Rows are points. The points of each table are mixes of a few directions, plus a little noise. How many directions does each table use, and how many do they share? Where both have some left over, give the other angles between the two spaces (their principal angles), to ten degrees, smallest first.

First (7 x 2)
array([[ 16.3,  27.0],
       [  2.1,   3.1],
       [  1.2,   1.9],
       [ 13.4,  21.4],
       [  4.3,   6.5],
       [-16.3, -27.5],
       [-20.0, -33.0]])
Second (5 x 2)
array([[  8.2,  13.3],
       [-15.7, -26.2],
       [-15.1, -25.1],
       [ 11.6,  19.2],
       [ 11.2,  18.5]])
Directions: first 1, second 1, shared 1

First (6 x 6)
array([[ -4.1,   4.8,  -5.5,  -1.0,   4.1,  -5.5],
       [-29.1,  30.7, -37.4,  -7.5,  26.4, -36.4],
       [ 20.9, -21.0,  26.1,   5.2, -18.5,  25.8],
       [-10.4,  11.1, -13.3,  -2.7,   9.6, -12.7],
       [ 17.7, -18.7,  23.0,   4.1, -16.0,  22.4],
       [  6.0,  -6.6,   7.9,   1.5,  -5.7,   7.8]])
Second (8 x 6)
array([[  1.6, -12.5,  -2.1,  -3.2,  -1.9,   5.2],
       [  0.1,  71.9,  29.4,  22.7,   1.8, -21.9],
       [ -5.8, -23.4, -20.0, -10.9,   4.9,   1.6],
       [  3.4,  20.9,  14.0,   8.3,  -2.1,  -3.5],
       [  1.2, -13.6,  -2.6,  -3.7,  -1.5,   5.6],
       [-11.8, -29.0, -32.2, -16.3,   9.6,  -2.4],
       [ -8.3,   4.2, -12.5,  -3.8,   7.3,  -8.7],
       [ 20.1, -18.7,  26.0,   6.0, -17.8,  23.7]])
Directions: first 1, second 2, shared 1

First (11 x 11)
array([[ -3.9,   8.5,  33.3,  -9.4,   0.2,  -4.1,  -8.7,  10.2,   2.8,
        -40.5, -34.7],
       [  5.8,  -4.5,  -9.8,   0.7,  -9.7,  10.0,   8.1,  -4.2, -13.7,
          4.4,  18.1],
       [  0.0, -14.1,  13.0,  25.3, -14.8,   8.8, -16.5,  -9.8, -18.5,
        -21.3,  12.6],
       [ -7.7,  14.7, -14.5, -16.0,  27.1, -19.2,  13.7,   3.6,  19.8,
         21.5, -18.8],
       [-13.1,  33.4,  -2.9,  31.9,  29.4,  -7.4,  -7.0,  -8.8,  -1.1,
         27.0,  -6.3],
       [ 15.3, -23.3,  -2.1, -24.7, -21.9,   6.5, -20.3,  26.4,  55.2,
         34.8,  11.7],
       [-22.7,  20.2, -12.6,   7.8,  48.8, -35.4,   6.5,  -9.9,  14.2,
         16.0, -30.6],
       [  9.8,   4.0,  -2.1, -10.8, -15.8,  16.9,  17.3,   0.1, -24.3,
        -10.7,  11.6],
       [  9.6, -12.0,  13.5, -16.8, -23.4,  12.5,   4.6,   5.9, -13.0,
        -32.0,   0.5],
       [ 11.3, -12.3,  -3.4,  -1.7, -23.0,  17.4,   2.2,  -0.1, -12.8,
         -1.8,  23.3],
       [ -4.4, -14.5, -12.8,  14.1,   3.3,  -6.0,  -0.1, -13.6,  -8.8,
          2.8,  12.8]])
Second (10 x 11)
array([[  3.1,  -5.7,  12.2,  -8.8,  -7.8,   1.1, -10.4,  11.1,  16.1,
         -5.4,  -7.4],
       [ -5.9,   6.4,   9.5,   3.9,   6.8,  -5.0,   0.5,  -3.3,  -8.9,
        -18.0, -13.7],
       [-16.8,  -6.1,  29.5,  27.5,  11.6, -17.1, -24.3, -10.8,  -6.4,
        -43.4, -27.6],
       [-12.4,  10.8,   6.5,  16.4,  16.4,  -9.7,   4.6, -14.6, -24.4,
        -24.5, -14.7],
       [ 13.1,  -2.1, -36.2, -10.5,  -8.5,  13.8,  18.1,   1.2,   2.3,
         49.5,  37.5],
       [-12.3,  20.4,  40.5,  -3.7,  13.4, -11.8,  -2.7,   3.2, -12.5,
        -60.7, -51.2],
       [  3.8,  -5.5, -24.3,   5.6,  -1.3,   5.1,   7.7,  -7.0,  -3.6,
         29.5,  26.1],
       [  9.9, -10.1,  -8.0, -11.6, -13.6,   7.9,  -4.0,  10.9,  19.7,
         22.9,  15.1],
       [  9.3,   0.8, -12.3, -14.3,  -7.8,   8.5,   9.0,   7.9,   7.2,
         21.2,  12.8],
       [  8.4,  -9.2, -18.1,  -3.8,  -9.0,   7.5,   1.5,   2.6,  10.2,
         30.1,  23.2]])
Directions: first 5, second 3, shared 3

First (9 x 14)
array([[-15.3,  27.4,  12.2,  -0.1, -26.1,  25.7,  -6.4,  -1.3,  -8.2,
         18.8, -19.7, -22.5,   5.4,   7.6],
       [  3.2, -10.0,   3.9,   4.4,  -4.2, -15.9, -29.0,  23.7,   7.4,
         -7.2,  -0.8,  17.4,   9.3,  -0.9],
       [ -8.7,  15.6,   6.8,  -0.2, -14.5,  14.7,  -3.0,  -1.3,  -4.8,
         10.9, -11.0, -13.0,   2.8,   4.3],
       [  0.0,  -3.0,   4.8,   2.9,  -7.1,  -7.6, -21.9,  16.9,   4.2,
         -2.1,  -3.6,   9.0,   7.5,   0.5],
       [ -3.9,   9.7,  -0.8,  -2.5,  -0.8,  13.2,  16.9, -14.6,  -5.6,
          6.9,  -2.1, -13.5,  -4.9,   1.6],
       [-14.5,  26.7,  10.3,  -0.9, -22.9,  26.3,  -0.2,  -5.7,  -9.0,
         18.6, -17.8, -23.7,   3.2,   7.1],
       [ 22.3, -42.3, -14.6,   2.2,  33.2, -42.9,  -6.1,  13.8,  14.9,
        -29.4,  26.4,  39.2,  -2.6, -10.9],
       [ 23.7, -35.0, -29.8,  -7.0,  56.7, -21.5,  61.1, -37.8,   3.1,
        -23.8,  38.8,  13.3, -25.9, -12.6],
       [ -6.9,  11.0,   7.4,   1.3, -14.5,   8.3, -11.7,   6.3,  -2.0,
          7.7, -10.1,  -6.3,   5.4,   3.6]])
Second (11 x 14)
array([[  9.4, -24.7,  -7.4,  -0.9,  25.5, -12.6,  20.6,  -9.0,   1.0,
        -17.1,  16.7,   9.5,  -8.0,  -5.5],
       [-12.7,  -6.2,  21.1,   2.8, -12.0,  13.0,  -7.7,   9.0,  -8.6,
         -3.9, -11.4,  -9.2,   8.2,   4.7],
       [-27.5,  87.8,   3.1,  -7.0, -50.5,  65.4,  18.0, -35.1, -18.4,
         60.6, -37.6, -62.5,  -4.0,  14.3],
       [  9.3,  33.9, -21.0,  -1.2, -12.6,  -8.9, -19.0,   3.5,  12.7,
         22.0,  -2.5,   6.9,  -0.6,  -1.6],
       [  0.5, -19.8,   8.5,   3.3,   3.5, -10.0, -12.5,  14.8,   1.4,
        -13.8,   1.8,  10.8,   6.0,  -0.6],
       [  3.7, -22.8,   6.1,   3.7,   5.2, -15.3, -16.7,  18.1,   4.5,
        -15.9,   4.6,  16.8,   6.4,  -1.9],
       [  4.0, -31.0,   1.9,  -0.2,  23.7,  -6.2,  22.5,  -8.7,  -3.6,
        -21.0,  13.8,   4.8,  -6.3,  -3.7],
       [  2.3, -30.6,   7.1,   2.0,  14.8, -11.2,   2.0,   6.8,  -0.3,
        -20.3,   8.8,  11.4,   1.2,  -2.3],
       [ -3.0, -18.3,  12.9,   3.7,  -1.5,  -5.6, -14.8,  16.4,  -0.6,
        -12.3,  -1.5,   7.3,   8.2,   0.8],
       [  0.1,   6.0,  -2.8,  -1.2,  -0.2,   3.2,   5.2,  -5.3,  -0.5,
          3.7,   0.0,  -3.4,  -2.1,   0.3],
       [ 14.3,  27.1, -29.4,  -4.0,   3.7, -11.1,   2.6, -11.1,  12.3,
         18.1,   7.7,   7.0,  -9.1,  -5.0]])
Directions: first 2, second 3, shared 2

First (10 x 24)
array([[ -1.4,   0.3,   6.3,   6.3,  -2.7,   2.1,  -3.7,  -1.5,  -7.2,
         -4.0,   0.6,  -6.9,   1.7,   2.3,   0.6,   2.8,   0.6,  -5.5,
         -1.5,  -4.4,  -1.8,  -0.8,   1.7,  -0.2],
       [ -6.5,   2.1,  26.7,  27.8, -12.2,   9.8, -15.6,  -7.5, -32.9,
        -18.7,   3.2, -30.4,   6.9,   9.2,   3.7,  13.4,   2.3, -24.9,
         -7.3, -20.4,  -8.9,  -5.1,   8.9,  -2.3],
       [ -3.0,   1.0,  11.9,  12.5,  -5.8,   4.6,  -7.0,  -3.2, -14.9,
         -8.4,   1.2, -13.5,   2.8,   4.4,   1.4,   5.9,   1.1, -11.0,
         -2.9,  -9.1,  -4.3,  -2.6,   4.1,  -1.0],
       [ -2.3,   0.8,  10.0,  10.1,  -4.6,   3.4,  -6.0,  -2.7, -12.3,
         -6.8,   1.1, -11.4,   2.5,   3.2,   1.3,   4.7,   0.9,  -9.0,
         -2.7,  -8.0,  -3.3,  -1.8,   3.4,  -0.5],
       [  4.2,  -1.3, -16.6, -17.2,   7.6,  -6.4,   9.8,   4.5,  20.2,
         11.6,  -1.8,  19.0,  -4.5,  -5.9,  -2.2,  -8.2,  -1.5,  15.5,
          4.3,  12.8,   5.6,   3.4,  -5.6,   1.8],
       [  0.2,   0.1,   0.1,   0.2,  -0.3,   0.1,  -0.2,   0.0,   0.2,
          0.1,   0.1,   0.2,  -0.1,   0.0,   0.1,   0.1,   0.0,  -0.1,
          0.0,  -0.1,  -0.1,   0.0,  -0.1,   0.1],
       [ -3.0,   0.9,  12.6,  13.1,  -6.1,   4.8,  -7.5,  -3.3, -15.8,
         -9.1,   1.5, -14.6,   3.0,   4.4,   1.6,   6.7,   1.0, -11.7,
         -3.6, -10.0,  -4.4,  -2.5,   4.2,  -1.0],
       [ -2.6,   0.8,  10.8,  11.2,  -5.4,   3.8,  -6.5,  -3.0, -13.2,
         -7.6,   1.2, -12.2,   2.9,   3.7,   1.4,   5.5,   0.9, -10.1,
         -3.1,  -8.5,  -3.6,  -2.1,   3.5,  -1.1],
       [ 18.7,  -5.8, -76.9, -80.1,  35.3, -29.1,  45.4,  20.5,  94.9,
         54.4,  -8.7,  88.1, -19.6, -27.2,  -9.9, -38.2,  -7.3,  72.4,
         21.1,  59.5,  25.7,  15.4, -26.1,   6.9],
       [ -3.7,   1.2,  15.5,  16.4,  -7.2,   5.7,  -9.0,  -4.1, -19.4,
        -10.8,   1.7, -18.0,   3.8,   5.4,   1.8,   7.9,   1.6, -14.8,
         -4.2, -12.2,  -5.1,  -2.9,   5.1,  -1.2]])
Second (11 x 24)
array([[  0.4,   3.4,   7.5,   0.6,   7.3,   0.5,   8.9,  -6.8,   8.4,
         13.5,   8.1,  -4.9,  11.0,  -4.1,  -2.8,   0.0,  -7.5,   7.8,
         -2.8,   3.9,   0.2,  -4.9,   9.3, -11.5],
       [ 20.3, -21.5,   9.2, -17.8, -20.5, -31.5,  13.5,   9.7,  37.0,
        -14.0, -36.7,  17.3, -11.2,  -5.6,  39.7,  -9.2,  -9.9, -38.5,
        -13.6,  21.8,  22.2,   9.3, -10.0,  12.8],
       [-11.8,  -1.4, -41.4, -13.3,  10.7,  13.4, -14.8,  20.2,   0.4,
        -21.3,  -3.0,  17.9, -22.9,   2.1,   0.6,  -4.1,  24.8,  27.4,
          8.1,  -6.8,  -4.1,   6.6,  -4.0,  20.2],
       [  1.1,   3.4,  12.7,  14.6, -12.2,   0.5,  -7.9,  -9.7, -27.4,
         -1.0,   4.6,  -8.3,   1.8,   6.0, -13.8,   5.9,  -2.3, -16.8,
          5.5,  -9.4,  -5.5,   0.4, -13.9,   1.0],
       [-11.6,  10.2,  14.6,  19.0,  11.5,  18.3,  -2.8, -13.0, -13.8,
          3.5,  22.4, -25.6,  17.3,   0.3,  -9.6,   9.2,  -0.4,  12.8,
         -4.5, -14.3, -10.9, -11.6,  20.5, -15.4],
       [ -1.0,  15.2,  10.5,   9.6,  -3.8,   3.0,  -9.6,   9.5, -40.9,
         33.8,   0.5, -15.7,  10.6,  16.6, -23.6,   4.7,  -7.0,  -6.2,
         11.2,  -1.0, -11.8,  -0.6,  13.1, -18.8],
       [-12.8,   8.7,   3.9,  10.8,  18.0,  19.0,   0.0,  -8.7,  -1.2,
          2.3,  21.9, -18.0,  13.8,  -3.2,  -6.0,   5.8,   2.7,  24.2,
         -4.8, -10.7,  -8.7, -10.8,  22.3, -13.0],
       [ -4.5,   9.1,  36.0,  20.4,  13.5,   9.8,  15.0, -27.8,   6.5,
         17.4,  27.6, -32.0,  33.6,  -8.4,  -3.9,   8.7, -16.8,   7.9,
        -13.7,  -5.0,  -4.5, -17.8,  27.8, -29.6],
       [ 15.0, -22.1,  20.8,  -7.5, -19.1, -24.3,  10.4,   6.9,  35.9,
        -25.7, -33.7,   1.1,  -5.3,  -5.4,  50.3,  -3.8,  -8.0, -42.1,
        -23.3,  13.7,  20.1,   4.0,   5.0,   9.3],
       [  4.4,   4.3, -21.4, -13.3,  -3.7,  -6.2,  -5.1,  14.3, -14.5,
         18.4,  -8.2,  20.0, -11.9,   7.6, -19.1,  -6.3,   2.2,   4.5,
         18.0,   8.1,  -1.7,   9.7, -16.9,   5.3],
       [  0.7,  -9.3, -52.3, -23.1,  -1.8,  -2.6,  -7.4,   5.3,   9.4,
        -26.8,  -3.5,  48.2, -37.0,  -6.1, -11.7, -10.9,  21.9,  19.1,
         19.8,  -0.3,   4.6,  15.7, -53.3,  39.9]])
Directions: first 1, second 5, shared 1
